Each point is reached from the start by the listed moves, each made once or not at all, plus a little noise. Is the number of moves made odd or even? Then give how often each move was made.

Moves:
(1): [ 50  21 -24  40  -7]
(2): [  5  82 -29  22  62]
Start: [ 48  16 -26   7 -11]
Points:
[102  35 -44  42 -25] => odd (1, 0)
[ 45  22 -22   2  -6] => even (0, 0)
[ 53  89 -53  33  53] => odd (0, 1)

Moves:
(1): [ 45 -12 -12  -6   4]
(2): [ 22  31 -14  -2 -27]
(3): [-10  30  35 -20  22]
(4): [33 -7 32 56 14]
Start: [21 -5 22 10  0]
Points:
[ 76  19  39  64 -13] => even (0, 1, 0, 1)
[88  5 78 38 41] => odd (1, 0, 1, 1)
[ 10  27  58 -12  22] => odd (0, 0, 1, 0)
[121   6  28  57  -8] => odd (1, 1, 0, 1)

Moves:
(1): [ 29 -59  -6  19   3  20  18  17]
(2): [ 35  43  10 -28  11   0 -17  -2]
(3): [-20   9  40  59  22 -17 -23 -13]
(4): [ 12  46 -58  45  37  16  12  59]
(5): [-14   0   6 -14  48  -9  12 -17]
(6): [ -2   5   4  -5   3  57 -17  -8]
(7): [ 21  11  -4  11 -21  -4  31 -33]
(8): [  0  12  48 -11  -5  14  30  28]
Start: [-27   0   1 -27  19   0  11   2]
Points:
[53 58  4 -7 92 92 81 44] => odd (1, 1, 0, 1, 1, 1, 1, 1)
[ 30  38 -14  67  91  21  -4  64] => even (1, 1, 1, 1, 0, 0, 0, 0)
[-13 -21  91  34  68  62  64 -27] => even (1, 0, 1, 0, 1, 1, 1, 1)
[ 35  51  -8  58 121  64  28   7] => odd (1, 1, 1, 1, 1, 1, 1, 0)

Moves:
(1): [ 37 -17   4  46  15 -10  27  -4 -29 -24 -19]
(2): [ 39  18 -23  25  -1  18 -15 -19 -10 -13  40]
(3): [  2  13  16 -21   9 -14  -7  19  17 -18   1]
(4): [ 12 -12  20  15   7   9   1 -19  -2  -1  13]
(5): [-21  23 -16  10  11   8  -3   7  -5  10   2]
(6): [ 10  -2  22 -34 -37   8 -24   2 -12   6 -20]
(7): [-18 -39  -7   0  27  20   5  14   2   9   3]
(8): [ -7 -12  15  46 -12 -17  13  14 -24 -13   0]
(9): [ 11 -28 -16   3  24 -15 -20   1  -6 -22 -18]
(10): [ 10   1 -16  -5  -7   9  -3  -5  28  -5 -33]
(11): [ 34  -2   7 -13  -1 -24 -33  14  -1   9   6]
Start: [  0 -21  -8  -4  -6  20  13 -34  -4   2  11]
Points:
[ 72 -30  -8 121  48  -1   9 -38 -59 -74  31] => odd (1, 1, 1, 1, 1, 0, 0, 1, 1, 0, 0)
[ 47 -57 -14  55   5  22 -18 -15 -38  -3  59] => even (0, 1, 0, 0, 0, 0, 1, 1, 0, 0, 1)
[-36 -76 -34  58  47  14  11   3 -38 -15   0] => even (0, 0, 0, 0, 1, 0, 1, 1, 1, 0, 0)

Moves:
(1): [-26  18  16   4 -10   2  -5  23  -6   9   1 -36 -25  -4 -10]
(2): [  1 -32   2   3 -28 -18 -14  11 -23   3  -9  30  10 -34 -22]
(3): [-10 -18  24  37   5  -9  30 -35  15  31   2 -16  -9 -15 -27]
(4): [ -7   8  -7  12   3   6  -8  15 -13   9   1   6   8  -9  -5]
(5): [  3  10  -1   1  36  -7  17  20 -14 -33 -18  -2   8  35  10]
(6): [ 30  19  31  28   4 -16   0  -5  13 -41 -12  -8  -4  16  35]
(7): [-15 -16 -10  42  -5  16   3  12   5 -11 -17   6  17 -18  -5]
(8): [ 23  -8  26   9  28  36 -20  14   9   7  30  -9  -7 -16  -3]
(9): [  6  31 -16  -9  -6  17 -14 -14  -8 -31 -48  -6   9   0 -39]
(10): [ -5  12   7  21   1  30 -24  43  27   8   0  50 -13  20  -6]
(11): [ 29 -19  -4  -3 -42   9  31 -11 -34   2   8  -3  11  18   7]
(12): [-21   3  -5  -1   1  -1  -9 -13 -33  17  19  16   5  11  27]
(13): [-25  12  28 -20 -11   4   2   6  20  -6   7   2  23  13   4]
(14): [ 10  33   1   6 -10   1  29   2  13 -36   5 -19 -25   5  36]
Start: [ 20 -11 -19  -6   2  25 -19   5  22   8  14  17   2  17 -11]
Points:
[  9  32 -26  11 -71  67  24  -8 -19 -56 -13  14  41  49  19] => even (0, 0, 0, 0, 0, 0, 1, 0, 1, 0, 1, 1, 1, 1)
[ 27 -23  38  97 -13  18 -36  32  43  24  -7  81 -11  -4 -39] => odd (0, 1, 1, 1, 0, 1, 0, 0, 0, 1, 0, 0, 0, 0)
[ 76  -9  20  37  -3  62 -25   9 -35   1  58  14  18  42  48] => odd (0, 0, 0, 1, 0, 1, 0, 1, 0, 0, 1, 1, 0, 0)
[-16  83  73 121  -4 118 -33  56  64 -34   3   3 -18  18  -6] => odd (1, 0, 1, 1, 0, 1, 1, 1, 1, 1, 0, 1, 1, 1)
